Rows are points. Each copy is the shape, with its points in the same order, stretched, turned, moved and blurred by noise. Is it also mirrored, or only turned?

Shape, 8 rows:
[[-44  -5  15]
 [ -7 -22 -15]
 [ 39  41  44]
 [-11  10 -20]
 [-64 -15 -56]
 [ 31   1   3]
 [ 40  57  26]
 [ 37 -23  53]]
Copy 1, 8 rows:
[[-41 -11  -1]
 [ -1 -23 -30]
 [ 41  14  57]
 [ -3  11 -20]
 [-50   5 -72]
 [ 31 -11  -3]
 [ 50  41  42]
 [ 31 -50  42]]
Copy 1 is: only turned
Copy 2 (8 x 3):
[[-27 -25  24]
 [ 23 -32   9]
 [-45   1 -61]
 [ 10  -2   6]
 [ 35  -5  71]
 [  5 -17 -36]
 [-40  25 -60]
 [-41 -50 -56]]
Copy 2 is: mirrored

Shape (10 x 4):
[[-41 -22 -17 -46]
 [ 25  27   7  22]
 [ -4  -1  51  23]
 [-33  20 -29  69]
 [-42  12  11 -67]
 [ -3  11 -20  34]
 [ 18 -47 -21 -24]
 [-18   2  40  -1]
 [ 26   5  18  -2]
 [-71 -19  24 -18]]
Copy 1, 10 rows:
[[-30 -45  16 -38]
 [ 25  39   3  -2]
 [-17  34 -39  -3]
 [ -8  14  30  67]
 [-48 -12  20 -68]
 [ 14  11  17  25]
 [ 31 -45 -10 -28]
 [-31  18 -22 -20]
 [ 20  21 -15 -27]
 [-74 -22  -9 -16]]
Copy 1 is: mirrored
Copy 2, 10 rows:
[[-36 -29 -10 -72]
 [ 15  23  -4   0]
 [  3  -1  50   3]
 [-50  27 -15  33]
 [-24   4   5 -95]
 [-17   7 -17   9]
 [  3 -60 -22 -28]
 [-10  -1  37 -26]
 [ 26  -4   6 -16]
 [-58 -19  40 -53]]
Copy 2 is: only turned

Shape (9 x 6):
[[-15 -19  28   5  -9 -11]
 [-25  54 -10   8 -21 -33]
 [-14 -38  18 -14 -40  14]
 [ 19 -37  23   3   5  -1]
 [  8  14  14  16  -9  17]
 [-26 -34   2 -12   5  16]
 [  0 -27   5  -6 -25 -20]
 [ 13 -43  -7  13  -3  16]
 [-23  47  -7  95  -1   6]]
Copy 1, 9 rows:
[[  1 -29  -5  24  -2  -1]
 [-28  13 -50  27 -17 -45]
 [ 13 -32  -5  25 -36  34]
 [ 13 -13  25   6   2  11]
 [ -3  22   1  35  -1   4]
 [ -4 -28 -23   5   1  39]
 [  1 -26  -2   0 -26  -1]
 [-13  -6  20  -2  -9  32]
 [-83  31   7  69  23 -23]]
Copy 1 is: mirrored
Copy 2:
[[-18 -14  28  -7  -5 -23]
 [  0  39 -17   4 -30 -54]
 [-19 -19  34 -15 -32  20]
 [  1 -40  19 -14  13  -4]
 [ 12   9  10   9   7  -6]
 [-39 -14  10 -21   3  15]
 [ -6 -27   7 -16 -26 -14]
 [ -8 -39   1   0   4  18]
 [ -8  30 -14  83  16 -43]]
Copy 2 is: only turned

Shape (11 x 8):
[[ 10 -13  22  -2   2 -38 -28  -6]
 [  5  12 -27  18  -3  54  24 -43]
 [-11 -38   8   6  -1 -18  21  33]
 [-49  24 -24  24 -30  77 -11 -57]
 [-13  22   9  26  28  -2  19  26]
 [  7  -8 -12  -3 -31   1 -36  22]
 [ 17 -15  11  30   4   0  17  28]
 [ -3 -22  20 -17  32   8  19  29]
 [ -9 -40  20  38  31 -13  27  25]
 [ -7  -3   3  -6 -15 -37  21  12]
 [-29  20 -70  13   5  36 -20 -47]]
Copy 1, 11 rows:
[[-10   3   3  15  22 -41 -23 -13]
 [  0  13 -53  30 -32  47  -6 -53]
 [ -4 -40 -11  17   4  -6  10  20]
 [-40  38 -61  39 -68  61 -44 -33]
 [  6  13 -24  59  11  12  22  19]
 [ 16   7 -26  -2 -24 -23 -33   7]
 [ 27 -26 -21  42   5  -2   1   3]
 [  3 -17   0   9  33  25   9  20]
 [ -7 -46 -23  53  35   3   8  16]
 [ -8  -5  -2  17 -13 -24  23   0]
 [-34  42 -95  12 -29  19 -12 -35]]
Copy 1 is: only turned
Copy 2, 11 rows:
[[  2   4  42 -30  -6 -22 -16  -3]
 [ -1 -11 -27  47 -37  45  -5 -35]
 [-23 -48  30   9   3 -27   4  22]
 [-52   8 -14  53 -71  53 -36 -49]
 [-24  -8  33  28  31   9  16  11]
 [-12   9   4   6 -29 -18 -38  38]
 [  6 -27  34  30  -9  -2   5  20]
 [-18 -38  24 -19  17  24  -2  23]
 [-10 -55  55  22  30  -8   8 -10]
 [-30  -9   4 -12  -6 -33  13   9]
 [-26  18 -56  43 -13  29 -55 -61]]
Copy 2 is: only turned

Shape, 13 rows:
[[ 10 -47 -45  23  -5  -4  -1   0  -9]
 [-42  31  13 -31  43  -1  -4 -20 -48]
 [-32  36   2 -19  18   9  22  19 -18]
 [ 19 -46  -4   2  -6  25  16   5 -10]
 [ 20   8  15  -4  25 -22 -15   0  62]
 [ -7  -6  27  29  -2 -13 -46  13  36]
 [ 23  20 -15   1   4  -8 -29  -9  19]
 [-12  50  16  11  46  29   1  37 -49]
 [ 34 -45 -15  26   9 -19  23   9 -17]
 [ 17 -29 -15   8 -13 -34  14  24 -13]
 [ -6  12   7  39  17 -17  -7 -22  52]
 [ -6 -13 -13   8  38 -23 -33   9  67]
 [-36  60 -10 -27  19  14  36  21 -40]]
Copy 1, 13 rows:
[[  6 -65 -17  14  12   0 -22 -12  -7]
 [-69  24  -4 -34  21   1 -13 -38  -3]
 [-30  16 -26 -31  -7  -7   7  -1  -2]
 [ 15 -50  18   3   9   0  15 -14  10]
 [ 35  21  19 -13   9  12 -45   0  45]
 [ 12  -2  29  -3 -31  11 -66   8   2]
 [  8   2  -9  20   4  34 -26  -4  28]
 [-55  23   0 -19  13  13  15  34 -27]
 [ 21 -40  12  33  25 -18  -3  -7 -13]
 [  7 -40  -4  29   8 -36 -14  -1  13]
 [ 32  27   2 -10   3  18 -59  -7 -11]
 [ 27 -11   2 -31   7  15 -82   9  44]
 [-46  29 -47 -31   5 -17  25   2  -2]]
Copy 1 is: mirrored
Copy 2:
[[-20 -67 -22   7 -15  12   9 -10  -6]
 [-13  40  40 -40  46  11 -29 -25 -36]
 [-14  57  -5 -21   4  11  -5   5 -33]
 [ -6 -35  14 -12 -39  38  24 -11  -5]
 [ 12  24  -3   4  15   0   3  -4  71]
 [ -9  10  24  60  -3  -4 -22  -2  43]
 [ 20   3 -17   0   0  -6 -29 -27  23]
 [ 19  68   0   9  18  30  -7 -25 -69]
 [  1 -50  -3  -6  -9  -2  54 -21 -13]
 [ -2 -36  -3  -7 -20 -28  32  12 -10]
 [-30  24 -13  33  22  -7   4 -33  53]
 [ -9  -6 -14  26  38  16 -12  20  66]
 [-10  74 -20 -42   7   8 -10   1 -60]]
Copy 2 is: only turned
Copy 3:
[[ -2 -21 -39  -4   5   2  -3  21  15]
 [-24  -8  25  -3  39  48 -23 -42 -47]
 [-14 -11  22   9  19  72  20  -7 -30]
 [  6 -26   1   1  12  -7  30  18  -8]
 [ 22  28  40   3  27  22  13 -20  59]
 [-24  34  44  27 -12   6  -9   8  47]
 [ 11  45  -4   1  16  23   1  -5  17]
 [-15   2  37  41  44  62 -12  26 -58]
 [ 30 -39 -16  26  20  -4  -2   8   9]
 [ 25 -28 -11  21 -14  21  -2   4  10]
 [-19  23  13  29  26  23  14 -21  55]
 [ -9  13  25 -17  21  27  -8   6  86]
 [-16 -11  11  10  22  95  23 -10 -62]]
Copy 3 is: mirrored
Copy 4:
[[ -4 -23 -49  30 -24  -1  -4   3   5]
 [-45  -2  12 -45  44 -20 -35 -22  -4]
 [-36  11   6 -33  29  -4  13  12   5]
 [ 15 -28 -11   0 -27  27   0  -7   0]
 [ 29  19  -8  24  42   8  -8  -7  63]
 [  1  32  -1  37   4  18 -40  27  46]
 [ 21  27 -45   7  19  -8 -24   7  31]
 [-29  14  11 -27  59   3 -21  44 -41]
 [ 23 -38 -13  38  -9  -9  -5   0  -9]
 [ 15 -15  -9  23 -13 -24  -1  24  20]
 [ -1  46  -8  47  27  17 -10 -24  35]
 [ -1   5 -33  50  39  14 -13   9  75]
 [-45  11   5 -52  39 -22  24  18 -16]]
Copy 4 is: only turned
